Each row is a point. The ring and each string are closed loops that go straight from each point to the next, and from the last back to the first. Before rounding, they use only three directions, however many columns there are. Count how often each string passes through the ring. Passing back the other way cancels.

Ring (6 x 3):
0:  .52  .12 -.02
1: -.04  .33  .04
2: -.47  .22 -.21
3: -.41 -.18 -.48
4:  .08 -.38 -.51
5:  .50 -.27 -.37
String:
0:  .67  .18  .15
1:  .60  .05  .17
2:  .94  .14  .01
3:  .85  .10 -.25
4:  .26  .08 -.37
5:  .21 -.11 -.23
6:  .32 -.36 -.16
7:  .37 -.47 -.17
8:  .17 -.11 -.26
9:  .25 -.05 -.33
10:  .28 -.17 -.17
11:  .52 -.24  .00
12:  .29 -.05 -.11
13:  .46  .17 -.22
14:  .65  .26 -.06
Times through: 0
String, 19 rows:
0: -.06 -.40 -.33
1:  .08 -.41 -.28
2:  .09 -.13 -.24
3:  .38 -.03 -.45
4:  .73 -.04 -.43
5:  .89 -.07 -.14
6:  .71 -.01  .07
7:  .37  .02  .10
8:  .21  .14 -.14
9:  .24  .42 -.20
10:  .01  .48  .00
11: -.32  .44  .11
12: -.42  .14  .04
13: -.15  .01 -.17
14: -.22  .00 -.22
15: -.26  .08 -.43
16: -.38  .04 -.65
17: -.51 -.34 -.60
18: -.30 -.51 -.39
Times through: 3

Ring (10 x 9):
0:  .26  .10 -.23 -.24 -.02  .19  .13 -.45 -.27
1:  .12  .20 -.02  .08 -.08  .09  .51 -.39 -.23
2:  .00  .20  .16  .30 -.06 -.01  .66 -.18 -.18
3: -.12  .10  .32  .46  .01 -.11  .64  .15 -.13
4: -.21 -.08  .36  .48  .13 -.19  .37  .52 -.08
5: -.25 -.31  .19  .26  .25 -.19 -.12  .69 -.03
6: -.19 -.41 -.04 -.01  .29 -.11 -.46  .58 -.03
7: -.08 -.40 -.21 -.23  .27 -.02 -.61  .38 -.07
8:  .12 -.28 -.35 -.42  .20  .12 -.57  .04 -.17
9:  .26 -.07 -.35 -.43  .08  .21 -.26 -.29 -.25
String, 18 rows:
0: -.25 -.09 -.32  .01 -.01 -.02  .00 -.34  .04
1:  .27  .06 -.08 -.16  .04  .15  .14 -.18 -.30
2:  .20  .04  .01 -.05  .06  .10  .17 -.04 -.27
3: -.02 -.03 -.05  .05  .05  .01  .14 -.05 -.14
4:  .32  .28  .25  .15 -.04  .11  .69 -.14 -.38
5:  .27  .22  .34  .22  .02  .06  .65  .07 -.36
6: -.01  .00  .08  .15  .06 -.02  .25  .07 -.16
7: -.40 -.03 -.09  .33 -.04 -.14  .33 -.19  .09
8: -.35  .18  .19  .61 -.12 -.17  .83 -.18  .02
9: -.01  .28  .37  .52 -.08 -.06  .94 -.06 -.20
10: -.34  .13 -.04  .41 -.13 -.11  .61 -.39  .05
11: -.12 -.04 -.07  .11  .03 -.03  .17 -.08 -.07
12:  .19  .11  .05  .02  .01  .09  .34 -.14 -.27
13:  .68  .37  .04 -.24 -.07  .33  .55 -.49 -.56
14:  .40  .23 -.28 -.33 -.09  .28  .26 -.70 -.35
15: -.02  .03 -.46 -.21 -.08  .13  .02 -.67 -.07
16:  .33  .08 -.39 -.43 -.03  .27 -.03 -.60 -.29
17:  .03  .02 -.50 -.29 -.07  .16 -.05 -.69 -.10
Times through: 1
